Each row of a before or after table is a point. The points were changed in one or more steps. Then noise was added and the rows were shuffled. The steps act on how far a point lies along the listed directions, d1 being the first. What was done? A step turns or swaps two directions, mirrors them in a line or flattens them onto one, adds a multiple of one to another, or multiplies one. Angles are multiples of 10 degrees, from the lower direction toward the higher: turns from -170 to 170, lines from 10 to 170 but not 90. Use the fewest steps. Two steps may share a direction if one is a turn and the other turns, adds or multiplies; they go together, in the order done. Otherwise the lowest direction goes first.

Directions:
(1): [16 30 35]
(2): [ 38 -29   7]
Before:
[[ 19 -42 -19]
 [-21  53  35]
 [ -8  13  16]
 [ 10 -24 -22]
 [ -4 -19  -5]
 [ -2 -39 -51]
 [ 12 -26   1]
 [-14  43  45]
 [-19  53   2]
 [ 28 -28 -26]
 [ -6  22 -14]
 [-35  53  -2]]
After, 12 rows:
[[ 30   4  15]
 [-54  -9 -37]
 [-21  -4  -9]
 [-24 -29 -53]
 [  4  -3 -28]
 [ 11  -6  17]
 [-24 -12 -52]
 [ 35   7  37]
 [ 37  22  19]
 [-63  -4 -24]
 [ 62 -11  18]
 [ 13  14  28]]
Steps: turn d1 and d2 by -100 degrees

Directions:
(1): [ 26   3  -9 -69 -11   7 -12 -19]
(2): [-11 -10 -54 -11 -11 -34   7  41]
(3): [ 11   1 -23   4 -11  63  35  18]
(4): [ 33  26  23  11 -54 -22  19  12]
(5): [-45 -21   8  -4 -52  18 -27  -2]
Before:
[[  8  28   3 -42 -57 -92 -17  20]
 [ 26   4 -31 -24  -7 -60  28  44]
 [-12  -9  -5  21  26  38   0  12]
 [ 55  28  16 -22 -35 -82   5  18]
 [ 31  21   7   4 -57   8  23   5]
 [ -3  -7  -3 -14  11  51  -7 -26]
 [  9 -13 -40 -58  38  40  12  -7]
 [-10 -28 -14  22  32  54   5  -4]
 [  1  10   2   0  44  46  13  -4]
 [-49  -8 -33  15  -3   6   9  20]
 [  5  -3 -15 -12 -20  -1  13  34]
 [-11   1 -53 -24  30  29  -2  12]
 [ -1  19  24  26  30  45   7  -8]]
After, 13 rows:
[[  1 -18 -38 -59  30  40  10  -8]
 [-15  -1 -51 -21  25  31  -3  12]
 [ -9 -30 -16  21  34  54   6  -5]
 [-43  -4 -35  16   8   3  14  20]
 [ -7   7   3  -1  36  52   7  -5]
 [ 33  22   3   6 -55   7  25   7]
 [ 15   0 -31 -28 -23 -54  19  43]
 [ 44  23  17 -24 -49 -78   0  18]
 [  1  -8  -5 -15  16  48  -6 -26]
 [  6  -2 -18 -12 -19  -4  13  34]
 [ 14  29   2 -41 -50 -93 -17  18]
 [-14  -9  -7  21  24  39  -2  12]
 [ -8  16  25  26  24  45   1  -7]]
Steps: multiply d5 by 0.4
